Each row is a point. Two turns around zero, p and q, are shown by what they do to some points. Where does a point land after both, in the order given? Backwards means that the second turn is done in reverse. Each puzzle has new turns, and all numbers are rounded.

Turn p:
[ 15 -27] => [-27 -15]
[18 28] => [ 28 -18]
[-13  22] => [22 13]
[-35 -35] => [-36  34]
[15 12] => [ 12 -15]
Turn q:
[-1 20] => [-13  15]
[30 30] => [ 5 42]
[ 13 -40] => [ 35 -23]
[-5  7] => [-8  2]
[-37 -17] => [-18 -36]
Where do these land?
q, then p: [49  6] => [ 36 -34]
q, then p: [ -6 -37] => [-32 -19]
q, then p: [-5 -9] => [-10  -2]
q, then p: [-20  30] => [10 35]
p, then q: [-16  10] => [-2 19]

Turn p:
[-21  41  28   3] => [-5 40 22 28]
[ -9  -8 -35  -7] => [-15 -19 -28   6]
[15  9  9 32] => [ 18 -12  28  13]
[ 40   4 -32   2] => [ 36 -28 -23   8]
[-38  -6   8 -23] => [-37  24  -8  -9]
[ 13 -40  21  -6] => [  3  -6  10 -46]
Turn q:
[24 15 22  7] => [  4 -25   5  26]
[21 13 -9 -9] => [26 -4 -2  9]
[-28  -2 -29  17] => [-11  42  -3  -4]
[-27 -12  48 -39] => [-19 -36  35 -42]
[ 11 -15 -32  24] => [  1  24 -36  11]
Where do these land?
p, then q: [20 18 -2 20] => [ -7 -18 -19  20]
q, then p: [ 13  17   0 -30] => [ 27  -1   3 -25]
q, then p: [-12 -76   1 -13] => [-37   7 -68  -7]
p, then q: [-11  21  18   4] => [-8 -3 19 22]
p, then q: [-10  19 -17  19] => [-26   9 -12  15]

Turn p:
[-30   4  -2   8  12  21 -10  35] => [  1 -21  11  -6  35 -12   5  30]
[-43 -16 -34 -19 -26  13  23 -24] => [-26  18  13  -5 -27  18  42  40]
[ 28  32   5  -4  14  -7 -37 -19] => [  4 -34   8  -6 -15  -8 -13 -45]
[-27 -34  16  14 -18 -18   6  18] => [ 22  10 -31  20  10   2  14  34]
[16 28 26 12 -6 18 14 -5] => [ -4  -4  13   8  -8   4 -46   2]
[ 23  11 -42 -45 -34  10 -10  18] => [ -2   2   2 -72 -13  24  10  -5]
[30 26 14 31 26 -5 37 19] => [-11  23   0   7  19 -34 -53 -11]
[ -3 -23  19 -42  36 -35   6  20] => [ 52  31  14   2  18 -20  26 -18]
[ -5 -20 -19  13 -34 -33   4 -30] => [-12  12 -41   9 -39   5  22   4]
[ 10 -10  16  31  31  35 -32 -32] => [-24 -36  11  44  21  19  -5 -30]
Turn q:
[-14  14  11 -13 -17 -45  18  49] => [ 35 -36  17  12 -37 -35   9  -8]
[-22   0  17 -25 -24 -46  -4  -3] => [ 13   2  14   4 -13 -44   7 -40]
[  7  38  30  -1 -37 -37   8   5] => [  9  -2  -4  11 -53 -31 -25 -24]
[-25  22  37 -34 -29  -3  14  21] => [ -1 -15  42 -19 -34 -35 -16 -10]
[ 10 -33 -30  19  -1  17  28 -14] => [-8 18 -2  6  1 43 38  9]
[ 22 -10 -64  13  22  20 -21 -29] => [ 12  16 -33  -4  46  58   4  -5]
[-12  13  -6  -1  16  33 -13   0] => [-10 -11  -2 -28  19  11 -15  14]
[  1 -16   0  35   8  30 -40  -9] => [-43 -12 -24   8  34  17  -7   5]
[ 27 -13  24 -17  18  31 -16   8] => [-14   7  24  16  25   3 -29  29]
[  5 -16 -19  24  45   0  26 -27] => [  6  31 -31  -7  14  13  34  33]
Where do these land?
p, then q: [ 28  25  12  30  21   2 -17  -6] => [-18  13 -23   8  35 -12  14 -23]
p, then q: [ -6 -19 -38  -3 -46  -5   6   0] => [ 22 -21  33 -31 -14  28   5  -7]
p, then q: [-52 -13 -36  12 -14   3  30 -16] => [ 12 -47  12 -20 -44 -10  25   9]
p, then q: [ 27  25  43  12 -24 -24  -2 -11] => [-14  -3 -17  31  17  26 -21 -42]
q, then p backwards: [ 26  49  36 -47  35  17  -2  30] => [-13  58  48  -1 -14  10  33  43]
q, then p: [-11 -16 -22  31 -15  -5 -15 -33] => [-43   9  26   6 -16  -6  19  10]
p, then q backwards: [ -4  -7  10  17 -33  10 -17  18] => [  9  18 -18  23  21  14  -7  16]
q, then p: [  1 -12 -26 -15  53   0  54  22] => [ 17  42   5 -36  36   1 -51  -5]
p, then q: [ 16 -12  43 -25   4  20 -14  12] => [-21  21  -3  19  19  15 -31  30]
p, then q backwards: [ -3 -18 -35  11  10   3  11 -37] => [ -6 -34  14  27 -24   4   8 -22]
q, then p: [-20  -2  12 -23   8 -21 -32  22] => [ 19  13 -18  27   2 -13  16 -33]
